Each row is a point. Two turns around zero, p and q, are shown by what they do to some points. Write where each new point lands after one turn and then the other. Backwards means that the second turn is done in reverse. Each puzzle has new turns, and all numbers are rounded.

Turn p:
[ 20 -30] => [-17 -32]
[-38  -6] => [-23  31]
[ 0 37] => [33 17]
[17 -1] => [  7 -16]
Turn q:
[ 7 35] => [26 25]
[-2 -4] => [-4 -2]
[18 16] => [24  3]
[ 23 -20] => [  7 -30]
[-46 -26] => [-53   5]
Where do these land?
q, then p: [-15  18] => [20 13]
p, then q: [ -1 -33] => [-33   5]
q, then p: [ 48 -19] => [-25 -45]
p, then q: [-7 13] => [14  5]
q, then p: [-25  21] => [24 22]

Turn p:
[31 11 38] => [ 21 -45  -5]
[ 15 -17 -24] => [-18   9 -26]
[  4 -37 -15] => [-38   3 -13]
[-22  19  -1] => [15 16 19]
[-28  24   2] => [20 17 26]
Turn q:
[ 1 -2 24] => [-13  19   6]
[-6 16 -5] => [17  1  6]
[-26 -29  23] => [-16  29 -30]
[ 32  16 -41] => [ 12 -49  20]
Where do these land?
q, then p: [-17 -11  26] => [26 20  5]
q, then p: [48 -9 -6] => [-33 -10  36]
p, then q backwards: [ 17  12 -27] => [-32 -10   0]
q, then p: [ -5 -10 -12] => [-10   9  -9]
p, then q: [-42  17  20] => [-23  33  28]

Turn p:
[  0  17  -2   1   8 -10] => [-14  -2  13  -1  -9  -5]
[  7  16   8   4  11 -12] => [ -6  -4  17  -2 -17  -3]
[  5 -12  -8 -48   5  -6] => [  9   5   2  41  14 -25]
[ -1 -12  -6  11  10  -5] => [ 6  4 12 -9 10  6]
[ 2 16  0  5  9 29] => [-14 -10  -5  10  -6  27]
[ -2  11  -4  10 -19 -10] => [-10  -6  -8 -18  -4 -12]
[  8 -17   2   6 -17  23] => [ 16 -11 -24  -3   9  14]
[-13 -28   3   9  10  -5] => [ 18  22   7 -10  13   7]
[ -6   8   7   2 -16  -6] => [ -5   2 -12  -9 -10 -10]
Turn q:
[ 10 -22   6 -16 -14  10] => [ 17   8  19  -8 -19  -4]
[13 -4 -5 11  0  3] => [ 0  7 -4  8 -9 11]
[ 7 -6 12 11 19  1] => [  6 -16   0  15  -2  14]
[ -4   9   9   1 -10  -6] => [  1  -2  -6 -15   6   3]
[  4  10   4 -28 -16  13] => [ -8   7  25 -24  -2  -5]
[-22  21 -24   5  13 -30] => [-27  -8 -31   7  16 -23]
[-8 -8 -3 15  9  8] => [ 9  3 -3 18  9  3]
Where do these land?
p, then q: [  5 -16   7   4  15  20] => [-1  9 16 11 -1 23]
p, then q: [-14  -3 -34   3 -17 -24] => [-12 -35  -6   5   5 -28]
q, then p: [ -1  -4  -2   5  17 -16] => [  6   2   2 -15  18   0]
p, then q backwards: [ -1  11   8   7 -26  -5] => [  2   1  -2  -6 -10 -28]
q, then p: [-13  26   8  -7  -1 -11] => [ 1 21 11 18 13 -2]
q, then p backwards: [ -3 -10   4  -1   1  22] => [  3 -13   2  -4  20  -5]
p, then q: [13 16  0  1  8  0] => [21  3 -1 -4  1 -1]
p, then q: [ 13 -19   9 -12   4  13] => [ -2   8  -2  14 -14  22]
